Each row of a before or after table is a point. The points were changed in one or more steps. Then noise was added and the rows were shuffled. The steps act on columns, c1 being the first. What was done? A step turns or swaps two columns, mirrors them in a line or flattens them onto one, adds a multiple of one to another, or multiplies or shifts one. Angles are multiples of 10 degrees, from the lower column toward the higher: turns from -170 to 170, lines from 10 to 170 but not 90. Use the fewest steps. Two steps may share a column if one is a turn and the other turns, adds or multiplies; they go together, in the order done. Otherwise the lowest column goes first.
(in the rows, 128 means zero)

Before (14 x 3)
[[100, 83, 55],
[151, 133, 144],
[120, 143, 169],
[56, 97, 87],
[139, 174, 105],
[152, 168, 135],
[201, 31, 156],
[144, 170, 148],
[132, 102, 113],
[50, 169, 109],
[40, 103, 89],
[133, 112, 154],
[90, 128, 156],
[144, 190, 159]]
After (14 x 3)
[[124, 102, 116],
[129, 84, 52],
[127, 166, 140],
[130, 193, 160],
[127, 168, 147],
[128, 27, 155],
[127, 110, 157],
[127, 134, 148],
[128, 170, 113],
[129, 145, 166],
[129, 102, 91],
[127, 95, 87],
[127, 131, 158],
[127, 174, 104]]
Steps: multiply c1 by 0

Before (8 x 8)
[[173, 102, 114, 153, 87, 136, 146, 117],
[179, 136, 106, 115, 155, 143, 183, 119],
[9, 125, 115, 215, 152, 113, 149, 102],
[132, 139, 132, 144, 106, 149, 142, 180],
[199, 113, 176, 135, 149, 124, 154, 121],
[39, 105, 74, 228, 159, 131, 78, 155],
[85, 78, 120, 170, 153, 205, 177, 139],
[164, 70, 131, 72, 123, 145, 163, 153]]
After (8 x 8)
[[131, 142, 146, 145, 103, 145, 138, 183],
[172, 101, 147, 156, 87, 136, 115, 119],
[84, 76, 173, 169, 154, 203, 126, 139],
[197, 116, 159, 137, 146, 124, 180, 122],
[39, 108, 75, 230, 156, 130, 72, 152],
[14, 127, 153, 215, 152, 114, 113, 101],
[183, 139, 183, 116, 154, 140, 103, 120],
[161, 69, 165, 72, 122, 150, 133, 153]]
Steps: swap c3 and c7

Before (14 x 12)
[[122, 175, 108, 125, 165, 191, 145, 154, 126, 102, 90, 171],
[143, 140, 78, 117, 145, 169, 146, 121, 160, 167, 73, 174],
[112, 84, 134, 121, 100, 183, 58, 127, 170, 134, 137, 151],
[159, 185, 151, 113, 88, 172, 197, 171, 132, 214, 100, 149],
[143, 164, 155, 137, 118, 143, 236, 114, 77, 211, 146, 146],
[138, 129, 124, 89, 96, 164, 101, 131, 179, 111, 129, 92],
[167, 128, 141, 87, 110, 173, 48, 138, 142, 139, 166, 162],
[137, 153, 132, 89, 162, 193, 116, 108, 120, 149, 44, 133],
[170, 118, 124, 90, 181, 193, 150, 139, 166, 141, 106, 147],
[157, 90, 143, 127, 122, 136, 71, 184, 141, 133, 110, 113],
[187, 114, 102, 155, 114, 210, 54, 120, 147, 113, 134, 123],
[174, 160, 193, 133, 93, 147, 229, 121, 122, 165, 89, 181],
[167, 135, 118, 103, 113, 111, 58, 127, 171, 127, 124, 131],
[170, 74, 93, 85, 74, 174, 62, 145, 117, 100, 139, 141]]
After (14 x 12)
[[186, 197, 109, 182, 106, 209, 53, 119, 159, 116, 122, 120],
[173, 178, 202, 136, 116, 147, 229, 120, 119, 146, 168, 190],
[113, 138, 143, 113, 104, 184, 58, 129, 198, 126, 119, 152],
[157, 98, 145, 124, 126, 136, 71, 184, 148, 138, 146, 116],
[167, 174, 146, 44, 116, 173, 48, 137, 151, 128, 89, 164],
[142, 181, 75, 106, 127, 169, 146, 122, 178, 151, 183, 186],
[121, 237, 96, 123, 156, 190, 145, 153, 126, 88, 167, 162],
[167, 119, 122, 78, 111, 112, 58, 127, 199, 127, 131, 129],
[170, 183, 105, 52, 176, 191, 149, 140, 187, 135, 151, 150],
[161, 230, 163, 98, 98, 171, 197, 169, 134, 202, 155, 178],
[141, 179, 157, 147, 129, 144, 237, 114, 47, 199, 110, 173],
[138, 218, 118, 51, 161, 192, 116, 109, 116, 146, 212, 139],
[137, 166, 135, 50, 99, 163, 102, 132, 209, 125, 128, 89],
[171, 120, 113, 42, 65, 174, 63, 144, 109, 99, 117, 131]]
Steps: add 1 times c6 to c2; turn c3 and c5 by 20 degrees; multiply c4 by 2; multiply c9 by 1.6; turn c10 and c12 by 20 degrees; multiply c11 by -1
